Every row gives one point. To make a cloud, some directions were put in groups of two or more. Within a group, all points are equally far from the middle, so they leave a hole (a ring in 2 directions, a hollow ball in 3). The other directions are filled evenly. Then the cloud was stretched, turned, moved and blurred a little. Count the holes, and give their numbers of directions, smallest first.
In the rows, 128 means zero.

Cloud, 14 rows:
[[146 167]
 [ 93  88]
 [151  51]
 [ 93  89]
 [ 97 119]
 [156  57]
 [ 98 124]
 [ 93  96]
 [168 145]
 [103  53]
 [141  43]
 [ 97 119]
 [121  39]
 [168  81]]
Holes: 1 (2)

Cloud (19 x 3):
[[170 152 192]
 [ 94 113  62]
 [125 133 119]
 [217 176  62]
 [160 189 115]
 [106 129 175]
 [197 159 136]
 [154  67  63]
 [112 194 123]
 [118  74  63]
 [ 73 157 101]
 [ 75 118 160]
 [ 92  97 112]
 [ 85 141 134]
 [170 188  79]
 [179 134  68]
 [191  55 154]
 [177 102 139]
 [175 156  81]]
Holes: 0

Cloud, 29 rows:
[[207 103 128 115]
 [167 134 151  50]
 [152  94 181 136]
 [104 176 104 125]
 [ 88 190   7 156]
 [103 119 128 116]
 [139 131 112  44]
 [145 163  67  66]
 [213 154  94 135]
 [164 154 156 155]
 [165 180 186 128]
 [ 80 107 123 140]
 [ 81 161  87 106]
 [154 140  45  97]
 [123 129 183  99]
 [178 127 150 147]
 [ 91 183 157 185]
 [149 144 173  78]
 [184 155  72 142]
 [126 158  98 158]
 [ 74 195  59 178]
 [173  79 165  86]
 [171 104 193 106]
 [161  89 116 101]
 [132 134 151  59]
 [119 133 137  64]
 [ 95 106 160 182]
 [144  87 126 129]
 [184 164 153 125]]
Holes: 0

Cloud (88 x 8):
[[136  65 121 157  90  64 135 144]
 [ 80  65 146  86  53 143 126 108]
 [117 111 159 157 160 122 103 134]
 [128 196 160  71 170 202 138 117]
 [138  91 108 149 104 161 161 154]
 [154 112 152  58 126 187 128 126]
 [168 160 135 101 119  46 148 145]
 [ 60  93 104 150 123 142 168 141]
 [141 120 165  82  66 152 175  80]
 [125  92 170 134 145  98 121  84]
 [ 89 112 133 156 146 114 153 171]
 [138 137 172  73 112 104 123  71]
 [143 169 158  56 133 167 186 128]
 [136 177 139 114 154 213  99 118]
 [ 78 137 171  72 102 159 150 135]
 [135 163 160  75 100 113 146 127]
 [117 110 176   7 179 122 151 105]
 [186 136 120  75 130 139 130 133]
 [146  69  88 153 113  76 165  78]
 [156 144  87 108 150 125  93 131]
 [147 106 110 145 122  47 149 151]
 [162  63 131 161  69 132 168 105]
 [171  87 112 125 154  28 169  95]
 [ 70  97 141  81 139 154 148  88]
 [ 78 129 149 113 102 123 198  81]
 [ 60  91 144  76 114 135 198 124]
 [105 127 159 121 115 188 170  62]
 [184  79 141  41 111  99 167 117]
 [ 92  78 174 134 111 112 187 106]
 [152 149 130 164 120  73 162 144]
 [169  98 130  70 174  99 136  83]
 [116 182 130 113  92 121 180 137]
 [157 203 124 103 158 180 124 108]
 [150  47 105 128 102  82 201  76]
 [ 52 139 164  66 129 176 149 114]
 [153 124 149  90 126  85  92 120]
 [134 202 155  59 148 108 154 134]
 [178 110 156  30 206 121 151 129]
 [224 141 146  67 157  99 147  93]
 [109 168 168 129 206 152 128 129]
 [148  71 103 109  87 103 211  97]
 [ 90  80  90 124  39 131 139  92]
 [ 99 131 152 122  87 213 145 154]
 [105 124 137 153  55 169 159  73]
 [142 153 157 132 186  80 183 102]
 [130 177 125 105 136 107 104 109]
 [165  94 138 136 111 141 167 143]
 [132  87 152 178  89 142 158  76]
 [137  98 118  72 122 121 131  67]
 [204 126 138  40 195  90 169 122]
 [171 129 145  96 140  56 108 116]
 [146 130 124  88 107 173 149  61]
 [167 141 179  98 162  83 120  97]
 [145  40 109 147  59  52 151 122]
 [128  91 183 152 157 171 138  97]
 [132  96 113 133 175 116 108 133]
 [157 203 156  79 223 176 143 127]
 [131  89 152  68 214 123 147 104]
 [133 111 125 180  60 135 173  99]
 [157 141 133  97 154  47 157 156]
 [104  42 113 138  26  88 157  64]
 [147 102  99 165 138  68 107 125]
 [164 109 152  78  94  58 124 130]
 [160  78 106 120  59  44 140 138]
 [108 149 120  43 179 166 151 112]
 [ 47  78  96 166  92 171 133 133]
 [126 105 186  24 137 196 188 104]
 [112 104  82 122 127 114 213 121]
 [ 69  63 160 140  87 132 161 125]
 [124  95  86 139  76  65 178 132]
 [145 174 118 187 147 140 124 101]
 [193  94 152 136 117 100 170 118]
 [ 81 188 165  78 136 215 152 135]
 [192 115 107  81 147  70 207 135]
 [127  41 137  71 100  90 215 103]
 [119 163 171  74 134 215 129 132]
 [ 69 117 140 163 100 147 162 107]
 [137 162 157  66 154 178 177  61]
 [167 125 133 154 134  49 120  96]
 [111 128 159 149 158 172 181 151]
 [155  77 123  86 117  96 124  55]
 [ 75  87 121  87 136 172 167  88]
 [154 119 141 130 153 156 167 165]
 [156  63 145  52  96 100 118 124]
 [139 195 159  84 147 145 136 160]
 [161 143 170  31 128  50 170 111]
 [ 88  71 145 131 128 104 167  86]
 [104 135 121  60 169 188 117 136]]
Holes: 2 (2, 3)

Cloud:
[[121 188 145 109 150  44 208 145  75]
 [ 89 172 128 185 171 101 139  88 162]
 [171  91 129 138 136 154  93 111 136]
 [195 184 205 149 223 199 101 148 165]
 [219 132 144 108 150 166  56 149 171]
 [182 190 116  61 154 156 107 165 127]
 [ 63 135 119 154 179 141 131  95 110]
 [130 102 159 170 142  66 193  64 109]
 [ 69 167  56 106  95 120  90 174  45]
 [166 126 228  97 167 139 110 145 100]
 [136 146 118  76 144 146 143 144  32]
 [122  97 124 154 176 114 129 106 158]
 [121 185 186  85 205 124  94 106 161]
 [124 153 117 113 199 172 139 187 197]
 [145 146 142 167 185 143 207 163 125]
 [158 135 198 153 122 132  95 140 147]
 [ 71 107 114 218 180 104 143 135  53]
 [ 38 162 104 129 153 110 213 196 146]
 [ 51  60 105 129 167  54 126 146 102]
 [122 165 195 135 248 164 192 133 165]
 [ 69 202 205 164 191 149 115  62 112]
 [122  66 160 203 126 129 197  81 108]
 [191  64 125 153 145 160 180 186  95]
 [ 91 104 141  99 168  27 107 102 120]
 [123 164 101  93 153 128 101 116  75]
 [155  99 180 119 153 128 167  96 203]
 [171 184 138 153 122 113 239  81 116]
 [ 81 194 163 153 138 138 189  89  14]
 [115  62  71 139 148 177 102 114  75]
 [109 116 178 156 137 178 107 176 113]
 [127 177 212 179 146 107 107  71  70]
 [126 156 153  94 146 134 154  98  26]
 [ 66 109  95 118 116 158  92 136  76]
 [108 120 178 154 136 188 179 141 122]
 [132  91 180 150 169  91  94 107 122]
 [119 242 149 128 185 149  95 114 139]
 [ 86  97 143 138  96 192 165 178 143]
 [159  90 205  50 170 148  15 114  74]
 [178  68 139 151 115 144 182 125  78]
 [135 186 179  78 196  76  72 104 114]
 [121 119 128 174 129 118 141 110 186]
 [178 233 176 140 159 119  91 130 201]
 [ 47  90 147 127 151 106 173  97  70]
 [170 154 165 132 162 181 129 152 102]
 [ 84  95 116 219 151 127 164 149 105]
 [ 76 152 163 118 233 131 125 129  63]
 [ 98 118 174 108 233 185  67 125 160]
 [ 40 126 147 153 125 132  71 183  59]
 [104 214 104 172 109  92 190  83  48]
 [112 168  70  84  64  84 148 194  95]
 [135 127 147  30 169  82  80 110 111]
 [103 138 216 165 207 141  98  95  91]
 [ 98 151 105 123 102 106  90 114  76]
 [ 92 202 204 116 184 128 102 107 132]
 [101  86 120 141 176  96 123 138 204]
 [182  97 158 155 161  69 231  91 161]
 [120 146 154 102 138 201 100 186  67]
 [ 98 125 211 122 233 214 139 145 180]
 [165 238 144 154 160 132 140 124 143]
 [176  96 136  82 178 154  80 151 208]
 [ 59 162 167 158 134  94  94 121  63]
 [114 173 194 107 144 151 158 140 144]
 [224 116 106 133 107 145 156  88 155]
 [134 193 102 138  93 138 106 122 127]
 [140 168 126 193 140  84 203 165 144]
 [103 231  75 133 107  93 118 157 144]
 [160 149 105 140 114 105 188  79 191]
 [ 86 153 167  68 194 105  88 115  88]
 [115  90 228  85 202 153 143 135 156]
 [171  78 136 118  69 153 102 142 163]
 [138 114 125  98 170 217  96 221 120]
 [139 122 112  81 100 158 180 189 115]
 [158 102 208 105 198 123 157 120 137]
 [ 66 229 144 132 169  92 154 116 119]
 [ 44 183 123 176 176 171 142 159  91]
 [164  76 107 134 125  92  82  78  71]
 [184 126 117  62 112 106  95 140  52]
 [133 181 157 160 199 155 123 160 151]
 [225 172 202 117 175 111  86  74  89]
 [ 97 112 114  61 181 105 101  96  95]
 [114 127 158 156 148 125  82 162  78]
 [162  72 208 119 193 171  60 204 155]
 [ 57 144 102 132 179 121  84 126 185]
 [213 185 176 108 110 129 125 124 147]
 [197 122 150 106 138 105  90 156 135]
 [115 183  97 117 130  74 150  99 137]
 [169 209  89 138 176 120  82 167 151]
 [136  32 114 164 156 112 151 107  43]
 [ 93 188 126 208 152  74 121 105  94]
 [ 98 121  83 103  88 112 130 109 137]
 [ 88 140 164 195 211 177 130  74 114]
 [197 126 147  40 111 168  30 188  95]
 [ 54 172 114 119 132 147  74 187  43]
 [151  57 219  84 205 191  82 168 187]
 [138  61 139  34 159  36  96  60  53]
 [227  78 203 154 109 184  99 153  65]]
Holes: 0

Cloud (94 x 9):
[[169 137 133 100  69 161  82 178 128]
 [178 212 113 131 109 169  97  76 165]
 [199 136  63  98 100 121  90 128 139]
 [158  92 173 146 157 148  91 179 149]
 [149 159  82  65 120  69  67 126  98]
 [140  89  89 204 155 117  73 210  62]
 [138 102 177 117 139  73  79 146 205]
 [171  96 120 207  44 167 102 131  82]
 [174  84 116 206  92 182 112 111 113]
 [122 111 209 192 167 233 116 108 127]
 [168 119 117 151 170  83 132 114  77]
 [169 142  99  87 140 134  98  82 172]
 [185  54 133 178 108 160 102 191  73]
 [ 96 133  60 149 127 117  96 176 161]
 [187 207 153  72 110 152  81  33  94]
 [144 137 196  98  90 187 151  83  95]
 [123 168 132  87 120  90 139 179  94]
 [100 122  86 117  98 154 185  62  90]
 [  7  92 116 190 103 156 155 150 194]
 [ 58 161 125 117 121 104 100  55 161]
 [ 39 117 158 137 198 165 108  65 158]
 [104 147  84 138 115 215 121 112  63]
 [ 93 169  64 106 115  47 108  95 154]
 [180 106  78 167 158 137 210  57 106]
 [ 41  84  93 177 108 142 150 134  67]
 [ 40  27  67 158 156 103 169 198 173]
 [202 145 132 162  76 177 138 118  24]
 [137  84 100 211 153 119  59 230  71]
 [111 144  73 132 120 123 152  63  99]
 [ 80 176  70 163 174 142 182 144  33]
 [ 72  64 140 208 123  94 142  98 124]
 [ 88 166  91 127 113 120 185  48 193]
 [119 138  98 117 163 135 165 136  42]
 [ 78 116  71 105  41 141 189 100  99]
 [106  63 161 209  80 135 130 129  98]
 [121 194  56  94  82 104  75 147  78]
 [ 90 119  47 132 159  78 158 200 169]
 [ 91  68 130 143 151 205 129 137  57]
 [107 147  99 103 100 204 204 111 125]
 [128  72 141 196 132 154 197  56 180]
 [116  73 134 123 124 194 128 156  34]
 [ 61 100  98 109 181 118 136 115 171]
 [137 140  96 126 196  65  75  64 138]
 [198 170 116  92 146 156  97  91 174]
 [134  85  96 161  83 155  98 134  50]
 [109 103  68 128 101  48  93 138 108]
 [180 115 101 176 143 153 216 129 104]
 [179 134 155  75  91 120 136 120 160]
 [  8 108 152 143  57 184 127 126 149]
 [196 100 102 151  98 112 175  58 108]
 [148 159 103 129  58 142 105 199 116]
 [214  87 141 115 105  90 158 117 151]
 [107 190  28 176 108 157 106  99  99]
 [190  77 174 202 112 197  91 104 119]
 [ 87  93 129  84 163  91 129 102 116]
 [147 149 170 127 142 106 130  99  82]
 [126 181  71 137 137 172 137  93 160]
 [220  99 112 146 127 123 159 138  67]
 [ 97 128  79 107 205  83  98 133 189]
 [106  53 116 122 130 170 123  91 159]
 [204 148  39 138 164 152 108 166   9]
 [144 135 106 124 110 195 146 110 160]
 [125 192 173 121 128 141 162  42 100]
 [117  86 102 216 208 142 159 122 104]
 [218 120  94 152 122 120  82 153  39]
 [176  82  50 136 149 176 147 127 109]
 [ 53  90 105 157 157 175 113  97 137]
 [ 94 162  75 184 150 129 104  60 111]
 [ 80 195  66 140 169 171 176  76  84]
 [123  34 150 194 149 131 121 191 115]
 [109 118  93 177  36 133 175 130 147]
 [191 132 153 122 196 112 156 131  93]
 [172  75 159 196 148 144  94 104 124]
 [172 131 118  83  78  41 116 149 175]
 [ 83 133 100 136 148 154 176  48 102]
 [117  71 158 158 188 144  53 198 197]
 [216 115 137 110 186 178 100 152  31]
 [ 95  91  95 148  88 136 177  65  94]
 [198  85  90 164 197 117 132 170  79]
 [126 137  69 169 193 118 190 118 187]
 [122 108 186  80 137  88 137  92  96]
 [ 25 110 186 172 118 152  97 146  90]
 [205 129  83 156 102 127 109 229  80]
 [131  44  87 130 125 118 146 119 117]
 [ 73 124 177 111 158 133  35 160 158]
 [121 105  64 102 153 184  97 186  92]
 [185 188 166  97 164 207 109  71 107]
 [103 103  84  91 105 172 165 149  54]
 [103  97  87 181 111  72 110 112 122]
 [156  84 168 157 198 144  92 163  79]
 [ 90  92 159  84  54 169 136  58 153]
 [ 94 148 185 124 115 131 135 115 140]
 [235 125 132 144 187 148 123 158  89]
 [ 98 150 113 115 141  60 116 165 189]]
Holes: 1 (3)

Cloud (93 x 9):
[[134 136  19 101 115  80 141 135 104]
 [ 94 146 155 204 117 189 125 120  65]
 [100 173 197 166 152 150 110 137 136]
 [ 75 143  46 134 209  50 105 116 108]
 [150  72  80 142  95 139 162 179 155]
 [182  77 180 120  85  83 165 186 145]
 [118 114  85 186 168  69 171  61  58]
 [169 183  58 106 149  84 112 122  99]
 [152 186 166 117  52 178  92 129 192]
 [ 87 133  70 126 196  61 109 104 173]
 [ 84  71 127 125  97 108 175 170 211]
 [131 155 230 136 105 190 140  88  71]
 [ 72  76  51 155 132  63 142  91 134]
 [116 180  37 130  72 155 144 151 146]
 [151 188 144 142  92 183  89  49 137]
 [ 91 176 119 176 105 103 149  45  66]
 [171 117  91 130  53 173 100  76 183]
 [141 133  39 144 218  72 135 151 103]
 [ 80 166 134 175  74 186 116  42 132]
 [124  82 194 172  96 171 104 152 113]
 [ 64 169  70  75 152  74 148 128  93]
 [120 151 207  79  89 128 110  99 138]
 [183 175 145  84 153 179  87 132  77]
 [122 134 151  75 118  77  91 151 127]
 [ 86 166 140 138  99 126  96 188 167]
 [ 40  92  93  73  65 167 157  92 183]
 [101 134  55 112 147 105 117 101 230]
 [ 55 115  86 161 107 168 127  91 207]
 [ 94  91 139 129 197 139 125  47  55]
 [114 156 104 115 117 163 139   9  75]
 [102 163  81 117 140 175 154   7  43]
 [118  73  63 140  96 105 137 200 193]
 [137  75 116 104  74 233 142  81 162]
 [ 90 102  69 100 135 175  54  84 174]
 [184 121 167  56 148 137  93  90 161]
 [146 160 191 150 115 112 137 197 139]
 [ 75  79  79 157 176  83  98  71 143]
 [115 113 102 160 125 159 179  74 154]
 [169  75 154 167  92  68 107 119 134]
 [109 115 119 100 108 219  50  78 155]
 [158 168 130  84  98 149 126  59 161]
 [ 56 149 160 118 161 175 128  48  33]
 [ 55 135 126 115 141 125  82  81 205]
 [ 60 162 113 160 157 147 134 130 160]
 [ 85 170 161 138  44 215 109  83  90]
 [126 207 120 115  87 138 140  90 170]
 [193 174 185 175 128 162 106 151 106]
 [ 81 114  65  89  94 231 132 121 130]
 [107 185  98 100 144 185  62 117 139]
 [131  57  52 130 179 120 126 141 149]
 [ 94  97 154 132 197 105 115 138  34]
 [179  87 104 179 151 137 123  85  82]
 [ 86 222 137  94 147 171  97  89 124]
 [ 52  81 120 108 152 123 167 122 112]
 [148 112  42  84  60 149 120 149 200]
 [129 198 125 177  95 172 122  36 115]
 [155 168 159 144 106 128 100  52 174]
 [ 96 144 123 207  85 131 147 117  57]
 [112 155  91 144 128 173 190 133 119]
 [109 135 146 183 116 127 122  30 137]
 [166 131 115  65  77 126 107 186 145]
 [173 146 206 138 131 108 141 178  50]
 [175 110 157 141 110  50  93 132 144]
 [101 136  74 139 200  43 164 115 139]
 [206  83 122 126 128  95 158 151  84]
 [ 72 104 140 178 101 181 153 111 123]
 [152 138  78 137 121  65 138  65 121]
 [120 105  36 179 148 133 111  71 113]
 [120 105 243 110  91 168 115 126 101]
 [ 55 100 117 105  79 165  85 141 111]
 [ 62 113  19 115 150  92 105 128  98]
 [125 183  80 136 179 131  65 126 134]
 [ 60 197  82 112  88 147 137 157 160]
 [ 54  52 150  68 112 140 132 150 164]
 [125 157 127 130 163 140 150 140 178]
 [140  83 133 130  97  94  85  59 144]
 [116  47  60  79 167 158 117 105 135]
 [150 230  77 141 120 145 131 109 134]
 [129  67  47 156 145 102 135  69 178]
 [179  73 192  76 187 104  88 116 160]
 [220  96 119 149 129 132 139 115 135]
 [112 127  59 110 138 180 124  21  69]
 [127 219 179 184  97 125 139 102 100]
 [132 237 116 146 159 160  76 106 108]
 [125 224 164 144  79 185  87 130  92]
 [143 118 195  91 121 113 139 204 121]
 [135 108  17 165 115 118 132 115 126]
 [139 101 170 170  81  94  90 132 120]
 [190 108 145  89 122 164 127 179 194]
 [ 99 108  74 153 174 142 167  64 133]
 [113  21  88 133 150 103 112 170 160]
 [156 201 188 124 144 175 147 147  95]
 [158 116  90 157 149  35 180 146  83]]
Holes: 3 (2, 3, 3)

Cloud, 86 rows:
[[ 66 106 160 181 209 115 145 125  58]
 [143 172  82 146 185  16 122 137 124]
 [ 57 158 161  95 157  77 186  64 100]
 [ 85 127 167 179  77 198 104 158 109]
 [195 138  88 149 197 102 177  53 115]
 [218  85 131 116 177 129  89  78 162]
 [117 174 120 141 174  59  84 154 167]
 [127 193 177 195 120 120 198 150 106]
 [196  83 153 151 167  99 103 106 106]
 [158 187  60 160 109 146 185  90 166]
 [ 43 146 146 132 101  94  86 185 143]
 [ 87 201 138  80 168 130 115 153  78]
 [ 69 100 134 144 194 113 147  61  92]
 [ 87 146 138 186  81 146 203 102 108]
 [104 116  72 121  85 151 131 129 177]
 [ 77 159 114 192  89 173  71 218 128]
 [144 166  51 162 105  46 137 174 179]
 [121 186  75 158 141 159 201 123 171]
 [ 44 155 118 183 146  84 100  77  89]
 [109 226 118 149 119 167 167 150 110]
 [ 97 144 200 191 136 139 193 161  93]
 [203 131  96 172 126 174  75  85 143]
 [143 177 182 151 136 187  82 157  89]
 [117 200 106 183  62 142 101 143 124]
 [169 192 101 129 172  39 176  55 188]
 [191 150  58 180 119  75 205  94 148]
 [133  98 194 100 171 122 113 146  98]
 [122 165 190 150 153 188 153 107  51]
 [ 92 112 127 142  45 126 126 153 145]
 [145 199 107 166  78 146  88 155 174]
 [ 56 162 168 129 100 125 239  98 145]
 [114 182  88 199  70 142  69 196 129]
 [113 140  39 162 134 127  63 170  91]
 [ 68 186 143 126 221 135 107 103  90]
 [ 75 187 128 152 118 188  93 203 127]
 [160 149 160  86 161  98 127 118 187]
 [104 142 202 167 174 127  45 121 170]
 [107  97 215 139 145 169  86 161  68]
 [ 92  87 112 217  93 106  87 196 106]
 [ 83 117  85 134  70 118 112 168 168]
 [103 187 162 163 161 199  98 160  58]
 [104 122 127  87 142  78  88 121  53]
 [ 72 182 102 146 147  64 184 107 196]
 [146 149 165 104 188 141 237  92 159]
 [149 100  88 100 158 110  77  84 130]
 [165 101  84 126 184 109  60 145 122]
 [205 136 105 170 167 142 181  26 148]
 [194 114 127 156  89 180 113 103 156]
 [102 163 131 204  75  42 183 142 100]
 [ 49 177 184 153 181 147 178 102 174]
 [105 172  77 142 137  82  34 133 142]
 [104 141  93  99 195  89 142  47 120]
 [ 63 148 132 133 215 143  72 102  84]
 [ 59 133 183 186 138 144 200 176 100]
 [117 172 118  89 190  73 164  73  63]
 [155 178  92 179  89  59  43 144  97]
 [173  88 157 120 211  91 158  52 165]
 [ 66 156  72 126 100 148 186 150 129]
 [145 131 107 124 131  30 155  86 201]
 [110 187 159  91 117  90 126 112  48]
 [ 70 130 124 191 111 117 187 157 187]
 [118 179 138 104 141 153 109 214 109]
 [113 214 138 138  76 142 176 142  79]
 [ 87  80 171 150 151 195  77 108  99]
 [ 86 198 119 178 127  87  71  91  76]
 [ 88 114 192 121 189 125 128 163 142]
 [ 86 155  54 134 112  64 206 117 102]
 [216  96 156 172 172 114 112  94 126]
 [135 222 138 127 134  83 175  57 117]
 [170 136  68 142  98 129 135  83 113]
 [127 174 139 146 195 141  34 109  80]
 [182 139  91 194 217 110 113 132 134]
 [ 39 170 161 130 206 175 156 149  81]
 [ 40 137 172 152 215 149 115 107  55]
 [195 128 133 126 170 164  92  56 105]
 [ 52 131 113 140 162  62 157  67 110]
 [ 89  90 186 112 163 112  66 141  57]
 [115  86 136  97 164 132  91  85  86]
 [102 128  71 165 117  57 182 123 196]
 [141 127 220 164 166 123  66 114 119]
 [144  86 177 169 117 186  87 133 115]
 [110 139  81 132 114  60  87 144 194]
 [116 184 208 164 149 139 205 101 100]
 [160 189 121 204 121 124 139 193 158]
 [ 37 172 184 147 142 121  63 110  77]
 [159 178  40 156 151  65 160  52 151]]
Holes: 3 (2, 3, 3)
